Every row gives one point. The last column is the point's height on a tilted bowl or saddle (a function of degree 2), plus a little noise. Along how many of its main directions does it bend up, bend down or stay straight?
(in the rows, 100 means zero)

Points (11 x 3)
68,78,150
95,138,91
75,127,120
93,125,108
129,99,110
82,100,136
14,46,87
79,94,142
117,125,77
66,92,144
94,106,126
Directions: 1 up, 1 down, 0 straight

Points (25 x 5)
98,70,105,82,103
130,124,103,152,151
126,124,116,68,113
73,104,80,116,113
124,97,122,42,99
111,118,76,120,123
119,68,72,116,102
122,69,85,55,112
87,157,87,103,159
126,88,29,28,141
115,75,79,171,107
127,78,147,77,109
41,93,103,72,125
104,109,141,70,105
110,104,93,94,110
76,86,65,129,95
109,84,111,75,104
89,115,85,105,117
51,123,76,121,136
116,76,103,74,106
100,109,108,67,106
118,90,128,130,125
67,105,111,60,113
133,158,17,76,180
42,116,140,109,157
Directions: 3 up, 1 down, 0 straight

Points (46 x 7)
78,87,148,71,66,66,109
120,108,84,106,151,134,98
124,170,102,114,143,109,79
102,114,111,79,107,89,79
129,138,99,74,151,92,75
116,66,136,92,87,56,88
107,107,159,141,112,102,75
134,83,65,100,39,100,66
114,107,131,114,110,126,64
85,93,134,92,71,84,90
70,125,74,109,79,182,76
137,122,127,66,29,138,69
92,118,45,105,114,139,125
108,149,88,72,146,113,77
116,102,82,159,142,30,126
62,91,43,98,103,81,134
57,60,117,132,112,55,99
115,112,153,32,90,89,82
92,81,109,91,127,93,77
101,74,56,121,92,49,131
121,89,96,132,38,135,42
138,24,95,80,88,129,28
67,74,94,92,103,71,99
60,159,93,69,105,128,82
79,121,130,109,114,143,54
95,105,64,102,69,116,101
134,104,63,91,60,133,79
108,121,62,96,119,133,113
110,165,118,115,99,101,94
95,103,74,128,108,53,118
83,116,112,98,111,97,70
88,115,124,77,129,118,48
61,54,56,49,115,91,143
75,103,111,89,105,88,76
83,85,136,99,116,103,65
110,183,109,100,100,99,109
95,105,65,77,144,102,113
124,36,83,95,148,105,129
73,121,50,93,85,133,117
88,35,108,75,86,90,91
84,104,101,54,117,73,92
129,107,102,84,52,104,86
127,63,114,95,83,150,25
123,80,84,132,97,33,123
132,71,95,90,113,100,86
139,84,90,15,61,143,65
Directions: 3 up, 1 down, 2 straight

Points (67 x 9)
132,120,74,108,73,113,149,98,154
137,94,50,93,138,113,118,132,142
84,136,149,83,96,112,146,106,103
79,95,110,132,64,121,94,81,127
71,114,132,149,110,101,119,80,118
112,100,73,99,74,104,105,79,130
65,95,119,115,71,47,79,125,100
86,76,135,131,100,79,82,195,49
71,124,118,64,76,101,97,149,128
137,129,88,121,61,114,123,99,149
152,120,65,98,108,58,145,93,166
84,129,89,85,98,53,100,90,141
113,71,133,161,92,117,128,78,116
60,93,164,135,119,113,97,60,146
115,107,106,56,111,106,98,93,116
118,110,94,104,145,115,124,98,125
164,95,88,76,107,114,94,65,153
86,84,106,114,100,112,117,97,91
112,79,110,108,134,129,143,110,95
122,146,122,98,112,104,76,104,148
96,101,116,76,104,69,61,113,104
97,93,83,99,125,89,126,107,90
107,103,88,114,85,82,95,52,138
68,70,103,136,95,115,116,69,115
108,86,80,93,101,99,106,102,98
121,79,71,97,96,80,133,68,118
76,58,94,26,43,92,97,81,121
108,85,99,114,102,76,75,105,82
131,79,132,106,90,135,98,68,130
115,87,94,100,84,136,106,113,117
51,115,92,94,93,96,107,89,125
123,96,104,84,91,60,85,97,94
146,112,103,114,104,39,102,108,102
86,116,141,102,72,114,117,96,112
71,145,106,55,124,102,104,113,143
87,64,113,142,87,114,96,127,79
85,122,82,97,119,118,106,81,139
125,98,114,100,109,99,101,96,97
91,122,139,102,108,123,104,120,101
105,102,99,124,91,119,85,91,119
35,120,118,131,93,98,92,156,102
97,121,110,52,73,125,61,108,168
114,114,80,120,78,122,116,119,130
121,153,118,93,75,142,108,77,168
146,93,72,117,89,113,157,95,154
93,72,101,100,128,133,90,51,144
136,91,118,95,126,91,112,96,89
108,87,102,108,64,114,124,86,113
84,119,86,84,74,107,134,113,123
124,111,122,113,82,96,101,98,103
73,112,94,101,99,123,118,72,133
114,113,93,76,124,104,105,75,136
140,112,85,113,127,80,92,123,115
113,74,54,92,138,86,89,123,92
110,113,119,111,113,108,125,80,117
96,90,99,108,108,128,88,81,121
89,96,91,112,65,71,83,116,105
122,125,118,101,99,112,127,129,103
124,100,85,97,95,64,124,110,99
110,82,88,136,109,120,103,123,97
95,105,117,103,95,108,151,147,78
80,110,101,80,83,109,118,71,127
94,81,117,96,104,100,62,76,115
106,107,116,68,126,88,131,60,124
107,114,93,99,97,114,150,109,115
98,85,103,95,114,121,138,72,114
95,126,95,94,128,94,103,96,127
Directions: 4 up, 0 down, 4 straight
